Every row gives one point. The points of each table are mixes of a few directions, plus a little noise. Count the directions of each table, and those that both share. Where both have some left over, give the other angles between the two spaces (their principal angles), to ten degrees, smallest first.
In the rows, 128 means zero.

First, 4 rows:
[[134 113  97]
 [119 145 168]
 [138 102  74]
 [120 150 173]]
Second:
[[131 121 112]
 [146  90  44]
 [119 149 172]
 [128 125 118]
 [122 139 153]
 [120 145 165]]
Directions: first 1, second 1, shared 1

First:
[[120 120 126 122 141 117]
 [115 112 123 119 152 108]
 [118 126 134 118 139 121]
 [189 164 116 184  40 191]
 [134 131 125 134 121 133]
 [105  87 108 118 178  82]
 [116 157 165 102 123 144]]
Second (7 x 6):
[[134 101 102 142 139 108]
 [ 77 140 167  70 175 108]
 [117 112 132 118 149 108]
 [168 146 149 152  73 160]
 [163 107 121 162 100 129]
 [131 176 112 136  93 176]
 [107 112 114 117 160 103]]
Directions: first 2, second 3, shared 2

First (8 x 9):
[[128 144 132 114 112 113 154 146 135]
 [128 108 123 146 148 149  94 105 119]
 [129 164 137  95  91  90 189 169 144]
 [129 144 132 113 112 112 156 146 135]
 [125  66 113 185 190 191  22  57 101]
 [128 136 129 122 121 120 140 137 131]
 [127 112 125 141 143 143 103 111 121]
 [129 150 134 107 105 105 166 154 138]]
Second (8 x 9):
[[118 103 163 162  94  98 148  95 120]
 [143 143 105 113 145 145 136 126 148]
 [116 191 147 162 121  98 145 138 102]
 [130 119 173 130 147 131 104 107 128]
 [161  87 112  82 160 110 118 153 153]
 [133  92  19  80 110 144 141 193 135]
 [120 125 144 142 126 162 124  84 139]
 [102 165 157 155 125 135 108 128 100]]
Directions: first 1, second 5, shared 0; angles 40

First:
[[153 142 134 109 167  95  89 144 156 109 111 137 121 106]
 [142  99 114 109 125 123 151 128 150  71   7 184  96 109]
 [112  87 142 138 145 144 142 136 104 152 123 160 171 120]
 [107  98 139 154 100 164 162 113  76 165 166 121 153 131]
 [ 85 152  89 136  81 155 163 114 147 111 131 125 122 209]
 [121 129 116 127 114 134 141 123 135 111 107 137 118 144]
 [137 125 156 131 174 115  89 144 114 154 179 127 165 106]
 [128 165 131 130 136 118  98 130 135 142 195  92 132 145]
 [141 125 148 143 104 143 131 106  79 131 171 104 113 106]
 [155 157 112 103 134  89 115 141 182 135  91  93  89 103]]
Second, 9 rows:
[[128 121 104 130 199 151 137 122 183 195 159 153  67  96]
 [127 106 131 128  80 128 126 124 111  77 133 133 157 138]
 [134 138 136 136 146 127 124 112 132 129 119 127 128 129]
 [205 153 147 187 150 137 132 152  98 105 123  78 145 189]
 [160 136 145 160 160 143 128 164  80 119 142 137 127 161]
 [ 94 141 135  80 131 134  95 122  78 105 112 152 145 117]
 [ 98 119 123 136 113  95 162 131 186 191 127 130 101 100]
 [107 114 126 131 100 106 143  92 182 139 119 128 127 105]
 [100 124 105  63  72 132 105 132 103  92 118 113 156 117]]
Directions: first 5, second 6, shared 1; angles 60, 60, 70, 90

First, 9 rows:
[[133 107  96 126  95 156 145 182 130 200 160  59 165 121 185 129  63 125
  125 144]
 [138 116 154 106  91 104  86 115 107  96 106 179 144 145 102 151 154 145
  121 132]
 [123 124 124 122 128 106 131 109 121  97 120 168 137 127 118 132 130 122
  116 128]
 [127 158 169 139 170 121 105  84 135  78 101 165  71 138  73 120 203 138
  145 107]
 [127 124 103 139 129 158 153 164 139 184 156  62 135 118 168 116  86 123
  133 134]
 [122 107  89 122 107 125 158 151 124 155 148 111 172 114 170 131  68 112
  110 142]
 [124 145 148 133 157 113 121  92 131  83 108 168  98 131  92 123 172 128
  131 116]
 [139 122 125 132 108 166 122 175 133 194 149  57 133 130 160 126 104 139
  144 134]
 [118 148 144 133 167 103 129  80 131  67 107 184  97 128  86 120 173 122
  126 114]]
Second (9 x 20):
[[ 83 115 106 111 215 100 168  59 133  53 121 225 146  97 117 168 107 128
  112 126]
 [122 137 168 134 187 180 112 117 146 130 149 134 108 131 111 171 131 158
  168 124]
 [142 126 101 131  75 111 134 164 120 167 119  70 131 129 154  83 127 113
  110 130]
 [113  93 114 108 142 154 141 137 128 144 163 147 187 115 162 190  51 143
  130 148]
 [145 136 124 144  95 145 131 161 131 164 146  83 127 137 143 107 114 111
  131 131]
 [122 116 127 117 130 126 127 122 124 119 131 151 148 125 131 150 112 134
  125 134]
 [154 174 176 172 133 175 113 135 148 134 155 107  77 156  94 111 157 108
  163 116]
 [137 119 115 111  70  70 114 125 103 105  89 148 139 134 120 100 158 120
   96 128]
 [135 138 121 124 105  91 113 132 118 135  79  86  90 128 120  72 195 137
  116 115]]
Directions: first 3, second 5, shared 3

First, 10 rows:
[[128 130 129 128 128 125 132 129 126 128 129 129 126 129 131 130 129 129
  127 128 128 127 127 127 126 129 133 129 132 127 126 128]
 [170 103 147 178 106  90 136 161  86  63 184  89 161 137 178 169  60 129
  116 125  98 165 178 238  57 126 147 135 152  60 151 135]
 [113 143 130 112 137 134 146 123 130 150 112 149 107 133 123 125 155 141
  126 132 139 108 102  86 145 136 140 132 137 138 110 125]
 [116 118  96 105 131 164  64  94 184 154  96 118 146 100  74  85 137  94
  147 119 141 131 135  97 177 108  68 109  67 190 149 130]
 [149 118 142 155 118 103 142 149  98  94 160 111 140 136 159 153  96 134
  118 126 111 145 150 184  87 131 146 133 149  86 136 132]
 [104 139 113  99 138 155 112 105 160 164  94 147 116 117  93 101 164 121
  139 128 145 110 105  67 171 125 107 122 105 173 121 126]
 [128 126 124 127 128 132 117 124 135 130 125 125 132 124 121 121 126 123
  131 127 129 130 131 128 133 124 119 125 118 136 133 128]
 [135 145 163 144 129  92 204 162  69 110 154 146 100 160 183 173 129 168
  108 137 119 117 110 144  82 152 198 148 198  65  98 126]
 [135 100  96 129 120 153  48 103 177 123 119  92 171  95  88  94 102  84
  147 116 125 154 167 154 151 101  59 108  60 171 171 132]
 [102 160 140 103 144 132 178 128 116 164 104 172  83 146 131 131 180 158
  122 138 145  91  77  55 149 149 166 139 162 134  88 121]]
Second:
[[105 127 119 129 133 146 123  85 194 128  77 150 150  84  41  85  91 165
  133 106 138 177 123  76 174 143 115 118  73 176 153 132]
 [192 168 116  86 101 193 130 148 119 141  41 117 155  98 114  84 102 158
  108 112  87 110 115 130 154 140  79 114 131 174 139 163]
 [ 87  98 142 164 147  75 134 122 125 109 198 128 114 152 141 164 136 110
  138 137 155 147 146 145 103 126 171 139 131  83 123 101]
 [ 80  95 174 200 150  45 132 121 137 101 202 114 140 139 110 159  87 121
  141 100 160 201 159 157 134 136 169 136 105 102 153 104]
 [169 151 148 133 106 137 142 150 108 141  82 133 137 120 156 132 117 146
  121 110  93 123 107 112 152 131  98 130 149 159 134 167]
 [ 97 106 159 173 143  74 101 129 126 157 174 127 112 152 159 164 163  76
  155 112 148 132 127 104 166 103 112 136 121 149 131 128]
 [161 149 111  90 116 171 111 144 120 135  98  99 144 116 111  92 116 125
  116 125 115 111 134 158 135 132 101 115 121 147 134 130]
 [116 120 104 112 132 130 153 126 112 107 162 147  99 150 162 151 161 129
  122 173 132  95 124 138  58 125 171 137 163  66  95 109]
 [104 115  85  89 141 147 126 116 127 115 167 133 101 146 134 129 172 110
  125 179 150  85 134 146  65 123 164 130 140  72  95  92]
 [165 151 123 105 110 162 129 145 111 144  82 132 130 121 148 119 138 135
  120 126 100 100 109 115 138 126  97 126 147 153 123 156]]
Directions: first 2, second 5, shared 1; angles 40

First (8 x 32):
[[104 138 152 129 141 146 116 105 156 159 138 159 153 135 130 101 122 100
  149 123 131 107 126 124 146 132 124 114 140 144 145 117]
 [ 79 142 179 145  98 128 140 132 166 146 185 119 157  91 123 211 134  62
  111  72 198  77 144 126  95  97 122 116 175  99 123  94]
 [111 120 136 113 139 153 125  91 148 143 125 160 139 145 134  75 115 108
  147 149 116 108 125 120 153 149 123 122 128 158 141 124]
 [108 152 126 177 167 122 113 152 123 166 124 156 153 150 124 128 119 154
  194  95 128 151 113 121 143 105 147 136 172 122 153 107]
 [215 151 137 152 136  94  54 194 108 127 117  63 134  86 109 187 190 152
   73 120 149 141 165 159  66 118 110  96  92 113 107 149]
 [178  80  89 101 178 128 149 130 109 110  85  99 101 111 141  76 143 148
  121 200 114 152 122  75 123 170 104 164 110 162  95 160]
 [113 145 109 101  75 119 165 122 115  81 130 145  91 149 134 136 104 151
  103 113  83 166 100 152 163 118 145 135  90  94 125 159]
 [114  98  96 105  92 136 159 101 103  89 120 124  97 156 130 109 103 146
  126 152 104 123 130 149 138 134 146 143 119 132 134 119]]
Second:
[[116  89 118 115 190 151  98  87 175 128  65  95 124 198 134  87 117 106
  155 160 120 117 153  96 108 146 112 128 143 163 172 102]
 [150 162 142 135  85 121 124 153 117 114 187 138 140  90 146 138 136 148
  108 100 134 165  69 133 152 122 140 130  97  91 105 165]
 [142 131 143  96 135 174 112 108 148 170 159 165 140  96 140  44 149 113
  114 155 148  77 117 139 154 166 141  79 107 155  90 140]
 [106  85 123 107 150 127 134 157 170 134 122  94 108 120 119 116 119 179
  120 160 138 121 118 115 126 131 119 135  92 120 114 129]
 [159 161 126 137 134 146 124 109 106 136 138 155 142 118 150 108 151  85
  129 111 138 130 121 120 133 142 141 112 162 139 113 140]
 [ 80  56  95 132 194 127 139 143 192 106  77  55  96 173 133 111 105 165
  137 165 141 135 135  83  99 130 109 153 133 134 156 115]
 [ 92 129 146 146  73 127 100  70 124 103 123 150 147 193 108 133  86 102
  146 124  91 108 168 182 131 117 120 121 125 156 214  91]
 [144 156 158 120  65 101 118 136  93 129 155 150 141 112 103 185 121 144
  127 104  98 144 123 165 142 104 126 137  88 101 130 128]
 [169 140 108 118 197 128 157 135  92 170  72 138 115 105 122 148 170  87
  139 124 141 114 172  89 100 134 129 131 195 141  76 120]
 [133 180 128 163  65 111 161 138  57 118 179 181 140  82 124 167 134 106
  114  85 134 126 139 171 140 111 150 122 162 119 114 138]
 [121 116 122 135 121 100 140 169 135 102 134  92 115 120 126 171 118 176
  123 119 127 171  98 112 123 108 122 160 103  90 125 141]]
Directions: first 6, second 6, shared 1; angles 30, 40, 70, 70, 70

First (10 x 32):
[[106 137 152 107 130 143 111 139 110 176 133 146 140 122 109 169  99 130
   91 138 117 131 138 123 123 117  59 134 110 131 123 107]
 [147 140  76 116 142 100 100  95 123  60 135 141 110 195 122  69 137  99
  132 124 183  98 102 104 111 109 201 117 165 119 127 122]
 [125 130 133 126 128 132 126 131 126 138 129 129 130 125 126 136 123 129
  122 131 125 129 130 128 127 127 115 129 125 128 126 125]
 [118 125 149 130 124 141 135 141 126 158 126 126 136 105 129 156 121 138
  121 132 108 139 139 135 132 132  94 134 113 132 127 127]
 [123 128 139 126 127 134 128 133 126 144 127 129 132 119 125 141 122 132
  122 131 121 133 132 131 129 130 109 131 121 129 127 126]
 [162 123  70 144 133  94 132  96 145  32 126 114 105 173 145  47 166 108
  171 114 170 106 102 121 126 130 249 116 169 118 135 148]
 [156 103 116 173 116 116 176 127 165  79 114  86 117 100 164  89 174 142
  192 109 115 140 127 152 149 158 210 123 136 128 140 171]
 [110 133 156 116 126 145 122 143 116 177 130 139 141 110 117 170 105 135
  101 138 108 135 139 131 126 124  64 135 108 133 124 114]
 [124 126 138 130 126 134 135 134 129 142 126 126 133 115 130 140 127 134
  127 130 116 135 133 133 131 131 114 130 120 130 128 131]
 [109 136 151 113 129 143 115 139 115 173 132 142 139 118 114 165 104 131
   98 138 116 133 137 127 124 121  66 133 111 132 123 111]]
Second, 9 rows:
[[137 127  88 144  89 114 152 136 102 108 127 130 134 132 129 108 135 183
  129 130 131 141 113 106 132 116 127 112 113 136 158 120]
 [142 124  99  98 148 160 106 141 141  93 107 140 126 155 124 114  94 118
  110 103 159 145  94 134 109 125 155 102 139 144 126  96]
 [116 128 183 126 111 118 115 104 164 175 139 128 134 108 129 175 138 107
   75 172 106 106 147 146 149 136  90 141 132  98 114 147]
 [118 120 155 115 171 145 112 124 143 135 120 128 126 125 126 127 112  87
  134 106 128 127 137 149 123 149 145 135 142 131 107 127]
 [127 158 101 153  76 119 153 137 128  82 111  96 135 110  82 135 157 159
  137 148 106 133 131 135 117  97 138 140 133 139 125 143]
 [109 122 146 138 198  93 113  98  94 150 152 143 118 147 145  57 116  96
  171 100 157 154 143 120 132 161 162 116 135 107 138 126]
 [130  86 167 102 133 169 123 137 162 166 116 143 139 109 155 179 104 119
   82 116 106 102 127 146 146 158  97 133 122 138 119 121]
 [134 116 119 130 121 162 155 161 125 113 109 113 131 106 127 154 134 141
  161 101  99 110 134 132 121 125 126 153 120 164 117 134]
 [138 170  93 147 106  74 124 113  92 130 172 130 110 161 135 102 162 142
  152 178 160 136 125  85 123  84 113 121 116  94 147 138]]
Directions: first 2, second 6, shared 0; angles 30, 50

First (11 x 32):
[[130 179  98 142 155 190 158 165 128 192 133 148 146 133 121 140 153 118
  171  86  54 133  98 119  83 112 142 147 107 116  66 102]
 [134 142 167 143 150 186 163 187 146 125 127 104 122 116 119 134 167 185
  178  97  37 156 135 135  91 122 197 153  97 107  59  65]
 [127 136 110 127 128 125 125 119 123 143 130 140 134 133 129 129 122 109
  124 127 137 121 119 123 129 126 111 125 132 131 134 140]
 [127 138 110 128 130 131 128 123 124 145 130 139 134 132 128 130 125 111
  127 124 130 123 118 124 125 125 115 127 130 130 128 136]
 [124  63 149 106  89  36  80  64 122  56 123 114 109 126 139 111  85 119
   60 188 247 112 160 137 194 149  87  97 164 150 224 181]
 [125  97 133 116 107  78 102  92 123  95 126 124 120 128 134 120 104 118
   91 160 193 117 143 131 163 139 102 111 149 141 181 160]
 [130  71 199 122 110  94 116 128 143  43 122  83 100 113 130 117 127 187
  112 159 154 144 173 146 157 145 165 122 131 128 153 112]
 [125 122 104 120 116  96 109  95 118 132 129 143 132 135 133 125 106  94
  100 144 178 112 122 124 148 131  88 114 145 139 166 164]
 [129 123 146 131 131 137 134 141 134 115 127 117 123 124 126 128 136 149
  137 126 111 137 136 132 124 129 148 133 121 123 116 112]
 [129 141 123 132 136 146 138 140 129 142 129 131 132 128 126 132 136 129
  142 116 104 131 122 126 115 123 136 134 122 124 109 117]
 [128 195  69 141 157 191 157 154 121 219 135 167 156 140 121 143 147  89
  168  81  61 123  82 111  81 107 118 145 111 120  70 117]]
Second, 8 rows:
[[112 126 129 125  98 107 124 100 141 114 115 176 149 148 138 100 111  92
   65 121 149  78 138 145 152 123  82 138 165 149 160 220]
 [113 155 160 111 125 150 160 126 137 117 106 149 140 127 133 140 114 150
  121 134 118 128 137 152  87 105 133 115 137 102 125 109]
 [158 105  98 142 176 125  96 159 105 157 165  50  91 102 109 157 163 148
  214 132 116 185 103  80 145 156 177 130  75 127  95  32]
 [154 110  95 144 135 128 119 146 100 147 153  84 102 118 125 134 140 138
  174 139 132 172 115 100 128 149 153 123  95 128 115  69]
 [ 95 125 144 105 166  82  69  89 172 118 116 159 157 134 117 133 133  75
   76  99 140  43 125 131 212 121  80 159 169 166 152 243]
 [116 161 143 109  96 149 173 112 117 120 104 161 138 133 143 134  88 144
  108 159 153 138 139 159  63 102 114  89 144  91 147 104]
 [134 115 115 140 116 123 125 131 124 128 135 129 125 134 131 111 131 118
  119 124 130 126 129 122 140 138 121 135 128 142 132 148]
 [139 127 140 146 115 161 157 162 126 124 132 117 120 128 131 115 144 160
  146 118  86 153 137 132  98 131 162 138 110 120  98  95]]
Directions: first 2, second 4, shared 1; angles 90

First, 9 rows:
[[118  72 165 114  48 124  97 166 184 114 141 121 164 137 126 130 132 111
  112 138 142 114 137 118 111  88 135  73 104  84 166  87]
 [131 193  97 145 160 149 133  85  67 109 102  96 106 116  96 107 154 144
  131 138 103 183 125 137 148 168 111 185 183 184  65 173]
 [131 147 123 126 168 117 139 112  90 155 130 136 118 127 148 124 108 127
  140 117 133 111 127 112 140 148 125 147 116 152 125 125]
 [ 92  63 172 109  74 109 114 169 213 138 132 147 161 140 125 147 110 123
  109 135 150  94 110  98 122 106 156  73 102  65 159  83]
 [117  81 160 113  83 114 109 157 168 140 146 136 155 138 146 133 111 110
  123 125 150  92 135 108 117 101 138  82  86  94 171  85]
 [128 183 112 137 169 135 133  87  59 132 110 103 112 119 119 109 132 136
  135 127 118 153 129 118 153 169 118 175 160 184  84 149]
 [117  80 143 117 114 113 134 163 196 140 141 162 136 138 140 153 112 129
  120 124 142  93 117 126 116 103 148  92 100  74 163 110]
 [142 159  89 142 176 142 155 113 118 113 116 139  94 123 115 139 145 152
  134 128 105 157 118 165 127 142 121 163 165 138  96 181]
 [174 171  91 143 156 148 138 107  61 110 134 112 103 119 141 112 152 126
  146 120 106 155 155 165 117 125  92 161 135 174 123 165]]
Second (8 x 32):
[[ 72  91 146 172 124 157 101 100 126 157  99 108 163 143 112  90 130 159
  156  81 134 137 123 102 116 123 154 152 123 118 101 102]
 [153 144  63 132 200 112 169 141 127 124 165 141 121 144 113 155 111  95
  124 144 129 117 101 183 159 155 123 160 134 155 119 124]
 [ 99 105 150 128  89 186 123  92 161 142 106 120 126 155 135 110 147 162
  120 118 132  94 187  96 135 126 127 122 137 126 110 104]
 [116 110 145 130  83 136 101 113 134 146 134 105 153 143 117 100 141 136
  135 116 138 121 147 126 120 118 133 120 121 128 117 103]
 [142 129 171 119  77 139 104 104 127 151 115 135 107 116 158 104 156 180
  151  98 121 128 168 116  78  93 123 108 118 104 137 164]
 [121 145 107 150 205 101 151 171  90  87 103 146 116  90 135 160  94  89
  123 140 112 172  65 112 138 142 130 143 129 128 155 152]
 [144 135 102 157 179 114 134 181  57  69 116 124 129  86 154 143 103  63
  128 136 112 178  94 124 123 120 107 135 104 141 187 136]
 [177 166 138  36  68  76 139 124 203 153 185 144 105 145  98 163 140 137
   86 190 143  78 140 166 151 149 127  84 156 129 100 140]]
Directions: first 4, second 6, shared 2; angles 70, 90

First:
[[132 151 140  63 177 162 168 115 120 138  92 142 120 190  66 139 173 174
  130 194 155 130 123 121 131 104 140 115 164 101 109 138]
 [120  99 115 146  93 145 103 124 132 118 136  87 142 106 150 100 113 135
  145 161 116 127 108 115 160 144 158 109 129 150 125 129]
 [127 112 128 147 103 137 119 123 130 115 157 102 147 103 145 112 114 130
  132 155 122 127 110 100 151 135 142 120 130 143 137 123]
 [126 109  92 146 102  81  96 166 132 160 117 198  78 121 163 152 117  73
  102   7 117 147 166 162  75  97  83 170 121  86 128  97]
 [103 138 122 161 116 131 117 144 139 104 113 134 135 126 160 131 115 125
  134  99 117 132 146 133 106 153 115 124 104 138 121 157]
 [128 138 154 143 153  99 144 118 113 133 133  73 147 110 109 130 126 119
  147 149 149  89  99 130 165 132 152 134 115 156 142 135]
 [138 141 139 123 138 129 147 125 126 126 150 151 133 133 118 142 133 129
  113 130 136 131 130 109 118 114 110 138 135 115 139 119]
 [151 133 134  96 143 140 130 109 133 127 129 137 124 135 112 116 132 138
  121 131 112 140 138 153 117 144 125 114 122 135 125 126]]
Second, 9 rows:
[[141 149 145 139 141 128 134  95 121 103 158 110 135 116 128 131 130 124
  149 119 141 111 140 123 122 140 134 148 105 120 136 101]
 [105 120 117 109 127 133 122 138 130 159 111 167 112 142 135 133 126 117
   90 119 120 164 117 137 118 117 114 150 147 108 107 134]
 [136 125 136 117 151 105 133 136 133 161  96  79 126 138  72 123 162 125
  152 141 165  83 112 127 139 162 140 155 117 128 163 134]
 [133 157 116 176 120 125 112 141 129 103 124 113 141 132 102 148 117 138
  141 154 165 123 127 112 141 114 139 152 143 129 110  93]
 [105 116 128 113 133 153 133 114 125 150 114 162 129 155 145 119 125 118
  106 149 104 153 114 119 120 123 108 122 137 118 118 156]
 [146 104 140 124 136 101 150 134 127 140 113 107 127 138 131 112 149 116
  164 105 108  72 140 121 118 148 104  78  94 146 186 173]
 [126 134 122 131 138 103 122 138 129 150 116 146 107 132 118 146 137 104
  122  82 146 125 138 142 104 126 109 172 119  99 133 109]
 [134  91 134  80  93 159 142 113 128  86 193 143 134  76 209  91  93 156
  104 119  43 170 143 147 143 118 152  23 132 170 107 163]
 [126 151 111 163 112 136 106 145 131 102 130 122 140 123 110 147 107 149
  121 161 159 151 120 122 150 108 152 152 159 130  89  90]]
Directions: first 6, second 6, shared 1; angles 40, 40, 50, 60, 70
